Each row of a before or after table is a point. The points were changed in one or more steps. Then noise was added and the rows were shuffled. The steps act on columns, c1 being the first. Write out the steps. A step turns or swaps two columns, mirrors them in a line or flattens them onto one, adds a multiple of one to another, or multiplies or shifts one. Angles are multiples of 10 degrees, from the lower column toward the higher: turns from -170 to 170, lines from 10 to 170 but not 90. Use the fewest steps. Two steps may share a column if one is a turn and the other turns, adds or multiplies; they go together, in the order done. Otherwise the lowest column goes first.
In the rows, 128 means zero.

Before, 8 rows:
[[167  83  79]
 [ 86 127 167]
 [175 125 154]
 [154 158 102]
 [126  99 119]
 [176 158 174]
 [137 140 124]
 [154 128 116]]
After (8 x 3):
[[157 141 116]
 [114 110 123]
 [191 123  80]
 [118  91 108]
 [142 106 119]
 [133  70 172]
 [151  92 155]
 [111 169 168]]
Steps: mirror c1 and c2 in the line at 150 degrees

Before:
[[154  95 139 204 186  94 124 128]
 [ 81 114 125 135 138 108 178 182]
 [119 106  95  99  91 122 123 162]
 [105 172 116 175 130  81 141 129]
 [162 179 120 200  87  83 130 171]
 [176 173 112 106 122  99 173 134]
 [143 152  72  99 147 137 111 154]
 [116 108 143 115 167  83 151 145]
 [ 71 131  86 177 180  75 128 141]
 [ 96 137 111 123 144  73 109 145]
 [123 162 126 151  90 100 107 119]
 [155  79 133 148  74  83 177 167]]
After, 12 rows:
[[161 102 139 158 186 144 123 129]
 [131 124 142 123 165 133 156 135]
 [104 147 111 127 142 122 115 150]
 [124 133 122 157  87 134 144 168]
 [107 145 124 131 139 158 192 162]
 [107 144 128 137  89 152 106 126]
 [ 93 158 117 147 129 132 140 124]
 [ 93 157  86 148 179 126 132 140]
 [132 122  94 116  89 172 134 164]
 [168  96 132 135  73 132 187 149]
 [134 123 112 119 122 150 171 117]
 [125 129  72 115 146 187 120 158]]
Steps: flatten c1 and c2 onto the line at 140 degrees; multiply c4 by 0.4; shift c6 by 50; turn c7 and c8 by -20 degrees

Before, 14 rows:
[[150 110 117  92 138 136 109 169 108 123 124 100]
 [142 120 127  84 145 159 109 146 108 142 108 144]
 [135 150 133 145 137 129 150 121 126 103 152 137]
 [164 105 142  91 134 129  98 147 127 119 120 115]
 [120  98 140 101 128 135 106 153  98 100 107 118]
 [119 150 111 113 108 123 128 129 126 115 155 149]
 [125 128 138 122 134 102 137 113 140 137 163 151]
 [159  92  99  87 133 149 109 114  92 144 112 124]
 [127 147 152 133  98 133 125 132 128 120 139 114]
 [141 104 123  99 141 154 127 119  98 158 173 137]
 [129 134 132  91 143 124 100 144  95 124 101  94]
 [141 138 148 116 108 111 155 147 108 120 133 127]
 [137 111 142  64 133 142 122 145 121 104 106  88]
 [112 135 131 142 117 118 154 139 150 129 138 125]]
After (14 x 12):
[[142 108 156  86 143 147  42 145  79 144 111 177]
 [124 175 181 134  96 128 131 132 127 121 139  84]
 [120 184 141 115 107 123 105 130 123 114 156 192]
 [133  69 172  93 135 115  44 148 129 138 120  87]
 [143  37 129  84 133 159  46 116  37 153 110 117]
 [126 145 161 141 117 109 175 140 184 122 139 117]
 [129 152 177 117 107  99 140 147  77 129 134 126]
 [116  50 171 101 130 117  66 151  53 101 108  98]
 [131 129 168 122 134 114 125 111 158 132 164 199]
 [119  86 169  65 132 131  26 145 108 114 106   6]
 [120 182 164 145 135 134 178 121 125 113 151 156]
 [130  83 148  92 139 106  54 166  79 133 126  44]
 [146  67 155  99 141 160  84 120  54 155 174 156]
 [125 145 162  93 143 115  45 144  47 124 100  26]]
Steps: flatten c1 and c10 onto the line at 60 degrees; multiply c2 by 2.5; shift c3 by 30; add 1.5 times c4 to c7; add -0.7 times c8 to c6; multiply c9 by 2.5; multiply c12 by 3

Before (12 x 18):
[[127  89 123 118  64 156 112  99 155 102 157 128 179 109  94 158 131 158]
 [ 89 102 132 123 133 143 105 153 152 100 156  58  94  93 121 136 166 133]
 [118 107 138 147 137 156 116 141 101 162 142 154  98 133 133 123 105 125]
 [179 180  61 114 142  73 147 135 112 189 103 147 142  79 112  88  89 130]
 [183 164 115 139 167  74 163 124 160 103 149 139 143 138 122 160 165 175]
 [101 178 140  63  66  98 191 113 141 148 146 127 165 100  54 123 103 101]
 [115  85 155 146 114  76 102 110 127 150 124 106  97 151  70 141 100 174]
 [175 175 152  84  96  84 106 145  87  93 136 129 106  95 132 139 123 123]
 [134 148 113  90 157 150 139 120 179 145  76 142 160 151  99 179 132 144]
 [151 149  90  68 106  92 134 109  80 100 130  79 129 159 120 178 111 106]
 [111 126 143 114 138 161 115 145  77 119 123 153 139  81  95 154 144 117]
 [154 117 111 129 134 152 130  81 172 118 121  71 183 141 128 107  89 119]]
After, 12 rows:
[[112 147 171  92 126 152 142 121 179 123  91 160 159 148 121 177 131 144]
 [132 118 145 130 140 150 159  83 170 141 123  92 185 142  84 106  90 117]
 [100 106 130 147 116 154 100 139  99 106 136 143  97 133 150 123 104 125]
 [ 65 179 188 112 178  72 144 137 112 114 109 153 142  79 135  89  90 130]
 [142 127 129 115 106 161 117 144  76 126 125 168 138  80 125 153 145 117]
 [112  84  94 146 110  75 139 109 125 113 125 159  97 149  75 140 101 175]
 [149 174  78  84 125  84 104 144  87 161 133 125 106  95 131 138 125 122]
 [116 178  51  61 146  99 224 113 142 111 141 185 164 101  78 122 102 100]
 [151  88  61 117 163 157 129  98 154 142 146 154 180 110 107 158 134 157]
 [137 163 180 138 119  74 161 126 158 160 142 142 143 139 133 160 165 178]
 [148 153 128  67 173  92 163 109  80 149 130 102 128 159  86 178 111 105]
 [159 100 130 124 123 143 146 154 152 127 148  89  94  94  70 137 166 132]]
Steps: multiply c1 by 0.4; turn c1 and c10 by 120 degrees; turn c3 and c5 by -120 degrees; multiply c3 by 1.3; turn c12 and c15 by 50 degrees; add -0.7 times c15 to c7; multiply c11 by 0.7

Before, 9 rows:
[[135 143 143  83  85 106  94 102  92 100 109 113 125 136  81  85 153 161
  103 128  99  93 114  97 135 109 123 156 131 147 101 142]
 [127 158 131  78 157 150 116  87 143 112 104 145  97 136 165 133 148 138
  175 107 175 115 111  94 117 101 110  90 114 107 133 185]
 [172  96 111 151  77 156 183 124 173 115 143 155 139 178 161 126 181 155
  139 101 168 154 121 145  90 152 119  85  94  83  93 146]
 [200 116  54  96 146 127 153  86 179 161 141 127 128 128 159 100 156 120
  131 105 166 136 163 175 115 140 168 144 102 159 102 121]
 [127 110  60 136 161  97 135 141 113 156 150 100 133 115 120 112 160 143
  183  61  92 105  77  90 124 142 116 146 156 120 175 154]
 [137 156  55 138  86 128 115  93 115 107 100 129 111 119 146 122 181 142
  165 151 141  95  83 154 161 138 167 152 104 107  94 145]
 [192  88  74 143 143 173 180 136 130 176 109 113  96 147  80  86 162  99
  112 103 106 156 122 122 125 149 160 105 119 125 129 136]
 [137 173 117  78 130 154  93 151 127 155  97 117 104  89  81 142 197  94
  139  96 166 144 151 136 130  99 144 110 118 152  97 100]
 [133 115 138 109 119  92  99  69 127 164 135 123  93 167 159 146 206  92
  105 142 123 169 126 138 132 163 119  95 124 163 133 107]]
After (9 x 32):
[[108 107  61 138 173  99 117 140 116 145 151  97 132 144 120 109 159 140
  239  63  92 106  79  91 126 145 141 142 157 131 169 153]
 [ 95 116 135 109 116  90 117  71 131 141 136 126 162  76 157 149 203 101
   78 141 123 164 126 136 134 164 113  92 119 130 128 107]
 [152 141 142  75  74 109  66  99  89 123 108 115 135 113  80  87 155 146
   85 123 101  86 112  93 131 110 132 159 135 141 100 143]
 [145 156 132  72 167 148 120  88 142 121 104 143 168 138 167 137 142 145
  223 109 174 112 115  95 125  99 126  95 115 104 135 183]
 [153 155  53 144  74 130 113  92 116 133  97 130 117 145 146 126 177 144
  206 149 143  97  87 158 160 138  92 155 101 114  95 150]
 [108 171 116  77 132 155 106 152 122 142  99 115 133 141  81 141 197  81
  151  95 172 148 156 130 133  95  98 114 116 171  96  99]
 [123 115  52  97 151 125 131  84 182 211 145 130  98 108 162 100 155 130
  131 105 164 138 164 179 114 140  99 144 101 154 100 120]
 [108  86  73 139 151 167 153 137 127 207 106 111 136 113  76  80 164  78
   92 103 104 153 121 130 125 149  82 101 119 115 130 132]
 [157  97 112 157  65 154 176 126 176 166 143 152 123 122 161 120 185 170
  151 106 165 154 123 147  90 151 144  82  96  63  95 142]]
Steps: turn c1 and c10 by 70 degrees; multiply c5 by 1.3; add 0.7 times c16 to c7; turn c13 and c27 by 140 degrees; mirror c14 and c30 in the line at 110 degrees; add 0.3 times c15 to c18; multiply c19 by 2

Before:
[[141 109 100 148 157 134 126 134 144 118 166  97 178 139 121 133 144  82
  143  81 132 121 168 128 183 127 120 141 118 120 126 129 132 149  76 102
  127 149 141 126 122  84 137 134 147 129  88 107 121 127 127 117 133 128
  194 113 124 135 130 117 167 140 138 117]
 [131 117 106 148 114 136 117 126 136 168 166  95  88 113 138 117  92 168
   91 138 132 137 162 113  28 112 104 142 120 143  71 110 119 153 146 106
  141 144 121  96 115 146 131 123 164 130 134 106 113 141 148 128 131  91
  182 135 123 162 158 117 111 129 172 155]
 [109 126 103 146 140 151 126 114  67 164 143 109 182 104 127  71 136  95
  134 115 104 123 159 111 147 150  92 130 169 118 127 143  83 136 146  97
  138 108 114 122 120  75 127 113 135 129 157 177 150 135 178 131 132 140
  113 125 126 163 106 135 109 144 143 148]
 [103 147 109 141 160 155 121 137 146 153 140 104 183 141 121 132 145 189
  149 128 149 111 125 111 171 148 107 120 138 178 122 139  93 146 137 118
  119 151 122 113 154 152 124 139 115 131 100 109  98 133 128 103 135 126
  129 120 128 154 132 139  89 136 188 158]
 [180 150 149  91 158 132 129 134 137 121 107  93 159 105 136 155  93 144
  146 136 136 156 130  69  60 114  74 110 106 124 113 167 101  91 152 144
  135  50 137 103 148 136 135 113 154 127 149 130 144 149 148  81 101 114
  130 104  75  87 151 161 139 144 139 165]
 [115 120  99 176 155 125 151 128 139 169 132 176 135 104  84 140  95  97
  152 137 125 120 158 139 152 121 117 123 112 126 138 105 137 152 131 100
  161 109 158 110 128 155 143 142 101 130 122 115 159 162 124 127 125  98
  141 104 122 165  34 135 145 152 169  93]
 [118 154  93  88 138 136 135 121 123 148 144  88 158 107 139 158  98 102
  117 104 170 110 107 142 128 138 104 143 132 123  89 114  98 137 141 211
  116 136 117 118 116 115 172 132  77 128  85 109 154 121 119 125 113 136
  104 149  73  98 143 122 131 148 143 164]
 [115 134 128 130 156 140 117 145 147 153 165 157  47 129 104 121 140  81
  149 116 112 133 155 100 152 148 100 136 142 131 127  99 119 130 145  97
  161 146 153 109 130 111 132 136 144 120 174 224 155 242 153 107  88 106
  130 151 131 110 140 136 111 147 155 136]
 [195 117 112 109 153 155 126 136 144  95 124 147 192 111 126 149 173 118
  149 139 108 135 164 112 164 108 123 146 220 135 134 167 136 147  84 134
  129 151 109 147 113 146 132 145 133 126  91 126  67 135 114 102 115 138
  105 121  59 159 148 129 158  63 141 156]]
After, 9 rows:
[[194 117 112 110 153 155 126 135 143  95 124 147 192 111 126 128 131 137
  148 139 108 135 136 112 165 108  83 146 220 134 134 168 136 146  84 134
  129 153 133 146 112 146 110 145 132 126  91 127  68 135 110 103 116 139
  170 120  58 160 147 128 158  65 121 156]
 [180 151 148  89 157 132 130 135 138 122 107  92 159 106 136 180  69 133
  145 135 144 156 124  68  59 114 153 110 107 123 112 166 102  89 152 143
  136  49 136 102 147 135 138 112 154 126 150 130 144 149 133  80 101 115
  128 105  76  88 151 159 140 144 183 166]
 [102 147 110 141 159 156 121 137 146 152 139 103 182 141 121 148 110 152
  149 129 187 110 129 111 171 148 107 121 138 177 123 139  93 145 136 119
  119 150 124 113 156 152 122 139 114 132  99 108  98 133  82 102 136 126
  125 119 129 155 131 140  90 136 224 158]
 [110 128 103 145 140 151 125 115  68 165 143 107 182 105 126  77  92 126
  134 116  87 122 131 112 145 150 115 131 168 118 127 143  83 137 146  96
  138 109 127 122 122  76 114 113 136 128 157 179 148 136 148 130 132 141
  162 126 126 164 106 135 109 144 248 147]
 [119 154  93  88 139 135 136 121 123 149 145  88 158 107 138 168 100  78
  119 106 134 110 157 142 129 138 154 144 132 122  89 115  98 138 142 210
  116 136 173 117 117 116 117 131  77 129  86 109 153 121 110 125 113 136
  116 150  73  97 142 122 130 147 135 165]
 [131 117 107 148 115 135 115 125 136 168 167  97  89 113 139 149  98 150
   92 138 161 136  65 113  26 111 159 142 121 143  72 111 118 153 145 106
  141 144 130  96 114 146 120 123 166 129 133 106 113 140 107 128 132  91
  141 135 123 162 158 119 111 130 236 153]
 [141 107 100 148 157 135 126 133 144 119 165  96 177 137 121 135 123  95
  143  81  95 122  51 129 184 127 111 141 117 120 126 130 132 149  76 100
  127 149 137 127 122  86 141 134 146 129  89 106 121 128 119 117 133 128
  143 112 124 133 129 116 167 139 143 116]
 [113 135 125 130 155 141 117 145 148 152 164 156  47 128 104 141 103 111
  150 117  83 132 116  99 152 147 113 136 142 128 126  99 120 130 145  96
  163 144 132 109 129 111 153 135 143 120 175 225 156 240 123 107  87 108
  153 151 132 108 139 135 112 149 219 136]
 [115 120  99 176 156 125 151 128 140 169 131 175 136 105  83 158 109 111
  152 138 102 120 105 140 151 122 159 124 110 127 138 106 137 153 132 101
  161 109 144 110 128 154 158 142 103 131 122 116 160 163  94 127 125  98
  152 102 121 164  35 135 146 151 185  93]]
Steps: add -1 times c40 to c16; turn c17 and c27 by -80 degrees; turn c18 and c21 by 50 degrees; turn c23 and c55 by 110 degrees; swap c39 and c43; turn c51 and c63 by 50 degrees; multiply c63 by 2.5

Before (13 x 64):
[[121  85  92 171  97 172 139 101  77 191  99 146 126 107 118 121 153 148
  117 155 134 166  68 124 136 123 135 137 122  85 141 175 148 158 134 137
  124  89 181 149 122 159  89 158  97  90  96 101 120 133  98 172 108 115
  149 129 147 149 146 138 104 160  96 136]
 [184 141 120 138 107 109 115 133 165 112 162  68 111 167 100 114 106 146
   94 147  98  87 150  83 142 130 135 161 161 123 181 119  79 106  93  79
   92 123 154 159 156  99 148  94 180 140 156 158 129 101 127 101 185  53
   74 116 123  68 108 180 151 125 165 146]
 [208  78  91 177 133 170  66 111 190 144 105 126 151 164 149 127 147 165
   78 126 155  75 144  94 202 151 166 167  97 127 196 129  98  90 164 115
   96  98 130 134 134  73 132 147 176 148 152 190 118 138 108 133 147  86
  133 132 145 101  98 163 130 150 171 150]
 [109 129  67 120  75 147 137 100 129 167 110  93 133 123 129 174 140  96
  144 189 189 162 109 118 119  92 129 126  91  94 123 119 154  87 148 172
  159 135 168 156 136 154 105 112 135 130 128  63 139  95 125 158 128 131
  171 120 104 147 138 118 107 143 135 123]
 [145 102 119 147 125 149 154  94 107 156 145 154 142 104 130 136 120 123
  123 139 154 160 124 123 146 100 133 129  78  63 150 161 146 130 162 129
  130  62 140 117 134 159 101 121 101 119 109  78 116  87 103 162  63 132
  171 142 146 172 111 118 144 140 108 118]
 [190  87  93 124 146 146  97 147 157 100 108  92 114 183 159 126 147 139
   97 121  95  77 137  90 177 164 155 129 123 117 131 118  89  77 124  93
  105  96 158 125 155  97 164 113 124 144 150 147 124 141 145 115 184  46
  104 133 169  91 118 153 167 122 150 167]
 [ 96  89 134 180 121 110 140  73 122 158 105 151 141 116 102 169 173 153
   93 137 106 186  67  96 118 122 124 141 144 114 160 135 143 153 122 135
  125  81 159 122 176 182  78 109  84 124  85 107 144 134 124 191 114 153
  140 148 166 153 136  97 175 153 111  89]
 [147 163  85 112  94 115 117  88 107 134 134 119 123 101 111 119 135  98
  166 185 145 159 141 144 127 123  94 152  86 110 122 114 184 133 103 129
  170 154 136 188 128 124 157  77 142 132 139 109 132  84 122 165 163 111
  188  98  99 104 179  94 151  96 133 152]
 [135 130 117 112 119  98  93 157 117 115 169  77 108 152 102 115 110  76
  141 169 109  87 161 132 140 138  74 152 169 105 151  90 116  93  61 118
  155 149 104 200 186 139 168 109 140 128 140 136 165  69 197 113 175 121
  177  77  82 118 188 159 122  94 178 160]
 [106 100 142 197 128 181 151  75  96 134 150 158 161 126 109 144 215 153
   94 131 130 172  86 136 120 122 171 119 119  69 151 167 140 101  97 131
  117 117 168 129 160 164  95 143  89 134  84 135 149 113 103 159 108 123
  127 165 138 163 110 141 174 142 106 124]
 [ 96  80 135 176 125 133 137  69 128 144 153 144 173 105 150 149 173 139
  122 103 117 146  85 124 125 114 130 135 162 112 138 150 170 179 102  99
  132  97 199 109 171 146  60 146 112 102 110 130 121 168 142 150 126 118
  111 195 168 189  83 149 145 155 122 124]
 [124 119  73 103 115 142 167 116  89 157  85 125 133 142 113 128  98  85
  123 163 143 165 130 134 145  96 139 149 118 107 151 147 194 117 143 129
  154 159 161 141 132 139 125 100 138 153 115 101 165  91  90 186 116 136
  161 132  79 175 190 105 144 128 115 120]
 [178  89 165 160 109 116  69 133 153  72 118  61 122 149 131 115 119 114
  134 119 105  95 130  90 172 155 120 180 131 126 168 133 101  55  80  61
  129  98 163 161 190  83 163 100 168 159 168 145 128 115 151 118 195  75
   98  76  93  90 127 172 142 135 145 158]]
After (13 x 64):
[[109 130  68 121  75 147 130 100 130 168 110  93 132 125 130 204 139  96
  143 120 190 139 109 118 121  93 129 118  91  94 122 120 153  87 148 173
  159 136 169  93 135 155 106 112 133 130 134  62 140  95 124 157 129 131
  170 119 103 148 138 118 108 144 136 122]
 [208  77  91 176 131 170 120 110 191 143 105 127 151 163 149 127 147 167
   78 143 155 151 145  94 202 152 167 200  97 127 195 130  98  89 164 114
   95  96 130 158 134  72 131 147 175 145 148 190 119 138 107 133 148  84
  132 132 144 101  99 162 131 151 172 149]
 [148 163  86 113  94 115 137  88 106 134 136 121 122 101 111 173 136  97
  166 162 145 169 141 144 127 122  94 153  87 110 123 113 184 132 103 129
  168 154 136  79 127 125 158  77 141 132 114 109 131  83 122 165 162 111
  187  98  99 104 180  94 151  96 132 152]
 [ 95  89 133 180 122 109 141  73 122 158 105 150 141 116 103 156 172 153
   92  76 105 102  67  96 119 122 125 125 144 114 160 135 143 153 122 134
  125  81 159  96 177 183  79 108  84 124 115 107 144 134 124 191 113 152
  139 147 165 153 135  97 175 153 112  89]
 [120  84  93 172  98 171 137 101  77 192  98 147 127 108 119 147 153 149
  118 123 134 132  67 123 135 122 135 128 121  85 141 175 148 158 135 137
  125  90 182  95 122 160  88 158  96  91  91 101 120 133  98 172 108 115
  149 129 147 148 146 138 105 160  96 136]
 [146 103 118 147 125 150 141  93 107 156 145 155 143 105 130 142 121 124
  123 114 153 108 125 122 146 100 132 109  77  63 151 159 146 132 163 128
  130  63 138 113 135 158 100 121 102 119 116  79 114  87 103 161  63 132
  171 142 145 173 111 118 145 141 110 116]
 [190  86  93 125 146 146 114 148 157 101 107  92 114 182 158 121 149 140
   97 141  97 143 137  89 176 164 156 153 122 117 131 118  89  77 124  92
  106  97 157 160 153  97 164 112 124 145 144 147 124 140 143 116 183  46
  104 133 168  90 118 153 168 122 152 167]
 [178  88 164 159 110 116 130 134 152  72 118  61 121 150 131 113 119 114
  133 159 104 168 129  89 171 156 119 205 132 127 169 132 101  56  80  60
  130  99 162 131 190  83 163  99 168 158 153 146 128 114 151 119 194  75
   99  75  93  90 128 172 141 134 144 157]
 [107 101 141 197 128 179 135  75  96 134 150 158 161 126 109 138 215 153
   93  90 128 113  86 135 120 121 170 103 119  68 152 166 139 102  97 129
  116 118 169 101 160 165  96 143  89 134 102 136 149 114 103 160 108 123
  127 166 137 162 109 140 173 144 106 124]
 [ 95  80 136 175 124 133 135  68 127 143 153 144 173 105 150 117 174 138
  122  93 115 105  86 124 125 113 130 125 161 112 138 149 170 177 103  99
  132  96 199 125 171 146  60 146 113 103 133 129 122 168 142 150 125 118
  110 196 168 187  84 149 145 155 122 123]
 [124 118  73 104 115 141 156 116  89 155  86 125 133 142 113 160  97  85
  122 134 143 127 129 134 144  96 139 111 116 108 150 147 194 117 143 130
  154 160 161 100 132 139 126  99 138 154 106 103 166  91  89 186 116 136
  161 131  79 176 190 106 144 129 115 121]
 [184 141 120 140 108 109 139 132 166 113 163  68 110 166  99 136 106 145
   93 164  99 169 151  83 144 130 135 161 159 123 181 120  79 106  92  78
   93 123 153 138 155 100 148  95 181 139 136 159 129 102 127 101 185  53
   75 116 123  68 107 180 150 125 165 147]
 [135 132 118 112 120  98 125 157 116 115 168  78 108 152 102 156 109  76
  141 161 109 207 161 131 140 138  74 169 169 106 152  90 116  92  61 117
  156 150 103 116 187 139 168 108 139 127 117 136 167  69 197 113 175 121
  177  77  82 119 188 158 122  95 179 160]]
Steps: turn c7 and c28 by -50 degrees; multiply c7 by 0.7; turn c16 and c20 by -60 degrees; turn c20 and c47 by -40 degrees; multiply c22 by 0.7; turn c22 and c40 by -120 degrees
